Each point is reached from the start by the listed moves, each made once or not at all, plus a little noise. Is the number of moves made odd or even? Then give how often each move was made.

Moves:
(1): [ 0.67  0.21 -0.25 -0.44]
(2): [-0.46  0.15 -0.31 -0.25]
(3): [0.07 0.34 0.19 0.29]
Start: [ 0.47  0.13  0.27 -0.31]
Points:
[ 0.60  0.46  0.47 -0.05] => odd (0, 0, 1)
[ 0.74  0.89 -0.15 -0.83] => odd (1, 1, 1)
[-0.02  0.36 -0.08 -0.55] => odd (0, 1, 0)

Moves:
(1): [-0.26  0.31 -0.14  0.12 -0.10  0.62  0.09  0.10 -0.25 -0.12  0.13]
(2): [ 0.12 -0.01 -0.09  0.36  0.05  0.20 -0.54  0.48  0.18 -0.49 -0.16]
(3): [ 0.41 -0.39  0.41  0.63  0.37 -0.03 -0.39 -0.09 -0.16  0.04 -0.21]
(4): [-0.13  0.31 -0.46 -0.26  0.03 -0.18  0.14  0.34  0.63  0.48  0.11]
(5): [ 0.20  0.06  0.26 -0.45  0.02  0.01  0.37 -0.02 -0.50  0.72 -0.51]
(6): [-0.19 -0.63  0.08  0.56  0.14 -0.19  0.26  0.25  0.34 -0.48  0.08]
(7): [-0.28  0.49  1.04 -0.69 -0.21  0.92 -0.25 -0.39 -0.19 -0.83 -0.31]
(8): [-0.15 -0.01 -0.37 -0.89  0.41  0.00 -0.06 -0.22 -0.03  0.53  0.25]
(9): [ 0.77 -0.22  0.15  0.26  0.08 -0.06  0.05 -0.25 -0.28  0.22 -0.14]
Start: [ 0.00 -0.32 -0.18  0.09 -0.16 -0.28 -0.05  0.07  0.10  0.24  0.25]
Points:
[-0.36 -0.57  0.55 -0.58  0.63  0.26 -0.39 -0.04  0.70 -0.04  0.21] => odd (0, 0, 1, 1, 0, 1, 1, 1, 0)
[ 0.30 -0.35 -0.11 -0.16  0.58  0.51 -0.60  0.31 -0.70  0.94 -0.21] => odd (1, 1, 1, 0, 1, 0, 0, 1, 0)
[ 0.38 -0.50 -0.27  0.29  0.02 -0.02  0.87  0.53  0.04  1.09 -0.09] => odd (1, 0, 0, 1, 1, 1, 0, 0, 1)
[ 0.61 -0.11  0.58 -0.86  0.54  0.38 -0.54 -0.52  0.04  0.68 -0.04] => odd (0, 0, 1, 1, 0, 0, 1, 1, 1)
[-0.11 -0.68 -0.38 -0.23  0.70 -0.06  0.39  0.42  0.13  1.44  0.07] => even (1, 0, 1, 1, 1, 1, 0, 1, 0)
[ 0.16 -0.29 -0.40 -0.88  0.30 -0.09 -0.27  0.30 -0.23  1.03 -0.12] => odd (0, 1, 0, 0, 1, 0, 0, 1, 0)
[ 0.27 -1.00  0.13  0.55  0.41 -0.65  0.34  0.54  0.41  1.00 -0.30] => even (0, 0, 1, 1, 1, 1, 0, 0, 0)

Moves:
(1): [ 0.02  0.09 -0.30  0.15 -0.32  0.06  0.07  0.08  0.00  0.04  0.29  0.34
  0.02 -0.05 -0.01  0.01 -0.07  0.09 -0.02  0.30]
(2): [-0.04 -0.04 -0.07  0.20  0.02 -0.08  0.00 -0.19  0.28  0.21  0.01 -0.02
 -0.01 -0.19 -0.02  0.04  0.19 -0.24  0.14 -0.12]
(3): [-0.26  0.41  0.18 -0.12 -0.65 -0.22  0.21 -0.57 -0.73  0.16 -0.26 -0.15
  0.32  0.07 -0.35 -0.34  0.01  0.06  0.00 -0.44]
(4): [ 0.17  0.08  0.15  0.42  0.00 -0.04 -0.37 -0.11  0.16 -0.31  0.12 -0.28
 -0.40  0.03  0.38 -0.42  0.33  0.24  0.15 -0.02]
(5): [-0.02  0.35 -0.14 -0.18 -0.40 -0.37 -0.16  0.03 -0.04  0.17 -0.40 -0.17
 -0.11  0.31 -0.06 -0.28  0.14  0.15 -0.08 -0.11]
(6): [-0.28 -0.17 -0.02 -0.27  0.25  0.13  0.06  0.02 -0.12 -0.20  0.26 -0.12
 -0.02 -0.19  0.22  0.35  0.33 -0.17 -0.26  0.28]
(7): [-0.01  0.03 -0.53  0.53 -0.43 -0.35  0.13 -0.17 -0.36 -0.19  0.14 -0.45
  0.22  0.30  0.08 -0.51  0.32 -0.12  0.23 -0.13]
(8): [-0.38 -0.16 -0.22  0.07 -0.61 -0.52  0.21 -0.02 -0.12  0.35  0.31 -0.38
 -0.18 -0.01 -0.30 -0.13 -0.13  0.29 -0.17 -0.04]
(9): [-0.28  0.00  0.04 -0.02 -0.45 -0.08 -0.15  0.12  0.05 -0.25 -0.07 -0.24
  0.23  0.03 -0.17 -0.07  0.08  0.26  0.04 -0.21]
(10): [ 0.09 -0.21 -0.02 -0.03  0.15  0.07  0.32 -0.28  0.21 -0.45 -0.21  0.12
 -0.33  0.45 -0.47 -0.03 -0.34 -0.17 -0.12  0.23]
(11): [-0.02  0.09  0.29 -0.17 -0.12 -0.02  0.18  0.08  0.10  0.06  0.15  0.00
  0.07  0.11 -0.12 -0.06  0.10 -0.12 -0.08  0.18]
(12): [-0.12  0.00 -0.40 -0.22 -0.13 -0.43 -0.29 -0.31  0.14  0.50 -0.41 -0.27
  0.42  0.41  0.40 -0.20 -0.12  0.42 -0.29  0.08]
(13): [-0.01 -0.31 -0.10 -0.04 -0.32 -0.10  0.08 -0.02 -0.01  0.38 -0.27  0.24
 -0.01  0.11  0.00 -0.31  0.05  0.22 -0.03 -0.11]
(14): [-0.01 -0.26  0.04  0.02 -0.04  0.16  0.21 -0.03  0.09 -0.13 -0.07 -0.30
 -0.21 -0.27 -0.01 -0.03 -0.06  0.19  0.13  0.16]
(15): [-0.02 -0.05 -0.28 -0.27  0.11  0.16 -0.54  0.20 -0.19  0.32  0.37  0.34
  0.16 -0.17  0.14  0.01  0.19 -0.18  0.07  0.24]
(16): [-0.26  0.01 -0.11  0.22 -0.20 -0.08 -0.13  0.10 -0.54 -0.04  0.14 -0.22
 -0.38  0.36  0.02  0.12  0.26  0.18  0.11  0.29]
(17): [-0.09  0.03 -0.09  0.00  0.12  0.23 -0.11  0.12  0.03 -0.19  0.24  0.26
  0.06  0.16  0.31  0.03 -0.08 -0.42  0.19  0.01]
(18): [-0.05  0.00 -0.02  0.39 -0.17 -0.08 -0.08  0.02 -0.26  0.27 -0.08 -0.04
 -0.24 -0.16 -0.11 -0.21 -0.04 -0.30 -0.08  0.10]
Start: [-0.17 -0.07  0.25 -0.37  0.13 -0.20 -0.31 -0.01  0.11  0.08  0.05  0.16
  0.31 -0.21  0.16 -0.44  0.09  0.16  0.32 -0.02]
Points:
[-0.87 -0.17 -0.45 -0.45 -1.40 -0.56 -0.35 -0.43 -0.90  1.36 -0.13  0.23
  0.21 -0.81 -0.03 -1.19  0.83  0.01  0.21  0.30] => odd (1, 1, 1, 0, 1, 1, 0, 0, 0, 0, 0, 0, 1, 1, 1, 0, 0, 1)
[-0.49 -0.45  0.19 -0.19  0.16  0.02 -0.13  0.02 -0.16  0.01  0.17 -0.30
 -0.14 -0.82  0.28 -0.37  0.32 -0.14  0.08  0.55] => odd (0, 0, 0, 0, 0, 1, 0, 0, 0, 0, 0, 0, 0, 1, 0, 0, 0, 1)
[-1.70 -0.44 -0.03 -0.75 -1.34 -0.46 -0.10 -0.40 -0.81 -0.10  0.91 -0.57
  0.00  0.15 -0.56 -0.58  0.62 -0.15  0.33  0.55] => odd (0, 1, 1, 0, 0, 1, 0, 1, 1, 1, 1, 0, 0, 1, 1, 1, 1, 0)
[-1.09 -1.03 -0.49 -0.25 -0.86 -0.96 -0.56 -0.33 -0.35  0.81  0.34 -0.77
 -0.83  0.44  0.29 -1.35  0.69  0.72 -0.26  1.41] => odd (0, 0, 0, 1, 0, 1, 0, 1, 0, 1, 1, 1, 1, 1, 1, 1, 0, 1)
[-0.69 -0.48 -0.11 -0.08  0.36  0.24 -1.16  0.12 -0.18 -0.29  1.18 -0.20
 -0.55 -0.48  1.20 -0.31  1.20 -0.25  0.80  0.83] => odd (0, 1, 0, 1, 0, 1, 0, 0, 0, 0, 0, 0, 0, 1, 1, 1, 1, 0)
[-0.94 -0.15 -1.07 -0.08 -2.15 -1.53 -0.61 -1.26 -0.69  1.04 -1.19 -0.77
  0.71  0.69 -0.42 -2.42  0.50  0.39  0.35 -0.30] => odd (0, 1, 1, 0, 1, 0, 1, 0, 1, 1, 0, 1, 1, 1, 1, 0, 0, 1)
[-1.05 -0.47 -0.17 -0.68 -1.48 -1.11  0.56 -1.24  0.06  0.98 -0.45 -0.38
  0.37  0.58 -0.32 -1.49 -0.24  0.40  0.08  0.00] => odd (0, 1, 1, 0, 0, 0, 0, 1, 0, 1, 1, 1, 1, 1, 0, 0, 1, 0)
